Rows are points. The points of each table are mixes of a few directions, plus a little noise. Count the directions of each table, and those that both share. Where both have some left over, give the other angles between the two spaces (their principal angles), to ten degrees, smallest first.

First (4 x 3):
.07, -.34, -.05
-.55, .19, .21
.14, .64, .01
.34, -.49, -.16
Second:
.12, .04, -.04
.26, .08, -.08
-.63, -.21, .20
.57, .19, -.18
.15, .05, -.05
-.94, -.31, .30
.48, .16, -.15
Directions: first 2, second 1, shared 1

First:
-.02, .06, -.14, -.16, .12, .00
.04, -.12, .30, .34, -.26, .00
.09, -.31, .77, .87, -.65, -.01
.05, -.15, .38, .43, -.33, .00
-.04, .14, -.35, -.39, .30, .00
-.03, .08, -.21, -.24, .18, .00
-.09, .31, -.76, -.86, .64, .01
Second, 8 rows:
.16, .39, -.02, -.50, .18, .10
-.23, -.04, .55, -.33, -.01, .26
-.07, .27, .45, -.73, .19, .27
.03, -.46, -.55, .57, .33, -.70
.07, .43, .26, -.34, -.32, .53
.21, .14, -.39, .50, -.45, .12
-.10, -.30, -.03, .38, -.09, -.13
-.06, -.42, -.26, .46, .17, -.45
Directions: first 1, second 3, shared 0; angles 30

First:
.28, -.38, .09, -.01, -.07, -.03, .18, .03, .46
.17, .13, .02, -.02, .08, -.07, .17, .07, -.33
.22, .09, -.26, .07, .16, -.16, .08, -.04, -.60
-.22, .07, .42, -.15, .07, .48, -.29, .27, .67
-.06, .29, -.12, .05, -.18, -.43, .38, -.20, -.76
-.32, -.06, .49, -.16, -.13, .40, -.20, .19, .94
-.19, .34, -.11, .03, -.05, -.17, .06, -.11, -.59
.34, -.44, -.22, .07, .21, .13, -.20, .05, .36
-.02, .21, -.19, .06, .01, -.21, .09, -.11, -.59
-.20, -.25, -.13, .06, -.09, .06, -.26, -.14, .44
Second (8 x 9):
-.52, .16, .17, .16, .04, -.22, -.03, -.03, -.11
-.08, .05, -.54, -.12, -.76, -.26, .18, -.60, -.28
-.52, .46, .07, -.08, -.30, -.04, -.02, -.16, -.27
.25, -.06, .31, .00, .49, .29, -.11, .43, .23
.05, -.08, -.04, .03, .01, -.04, .02, -.01, .03
.02, -.66, -.22, .43, .19, -.58, .13, -.18, .16
.56, -.05, .10, -.20, .24, .45, -.07, .33, .20
.24, .19, .14, -.22, .08, .40, -.08, .23, .05
Directions: first 4, second 3, shared 2; angles 80

First:
.01, .01, .11, .31, -.06, -.18, .15, -.12, .09, .25, .10, -.53
.04, .29, .32, -.94, -.02, -.04, -.06, .05, -.43, -.53, -.56, .49
.00, -.08, -.04, .41, -.02, -.07, .09, -.07, .18, .27, .21, -.40
.05, .33, .50, -.56, -.10, -.31, .15, -.12, -.32, -.20, -.44, -.24
.02, .16, .17, -.54, .00, -.01, -.04, .04, -.24, -.31, -.32, .30
.02, .21, .25, -.60, -.02, -.06, -.01, .01, -.28, -.32, -.38, .23
-.02, -.16, -.22, .35, .03, .11, -.04, .03, .18, .17, .25, -.01
-.03, -.23, -.30, .55, .04, .13, -.04, .03, .28, .27, .37, -.07
-.03, -.17, -.30, .21, .07, .21, -.12, .10, .13, .03, .21, .29
-.03, -.32, -.38, .93, .03, .10, .02, -.02, .44, .50, .58, -.37
-.01, -.04, -.11, -.12, .04, .12, -.09, .08, -.03, -.12, -.02, .32
Second, 9 rows:
-.28, -.25, -.20, -.07, .02, -.10, .14, -.08, .29, -.21, .10, -.11
.39, .65, .70, -.69, -.09, -.10, -.10, .05, -.76, -.09, -.67, .20
.45, .60, .57, -.35, -.08, .02, -.18, .10, -.70, .12, -.47, .22
-.21, -.23, -.20, .05, .03, -.04, .09, -.06, .27, -.12, .13, -.10
-.14, -.27, -.30, .34, .04, .07, .02, -.01, .32, .08, .30, -.08
.06, .01, -.02, .14, .01, .05, -.04, .03, -.01, .11, .05, .02
.27, .06, -.07, .59, .03, .25, -.21, .13, -.08, .49, .23, .09
-.23, -.15, -.07, -.25, .00, -.13, .14, -.09, .17, -.29, -.04, -.09
-.32, -.44, -.42, .27, .06, -.02, .12, -.07, .51, -.08, .35, -.16
Directions: first 2, second 2, shared 1; angles 90
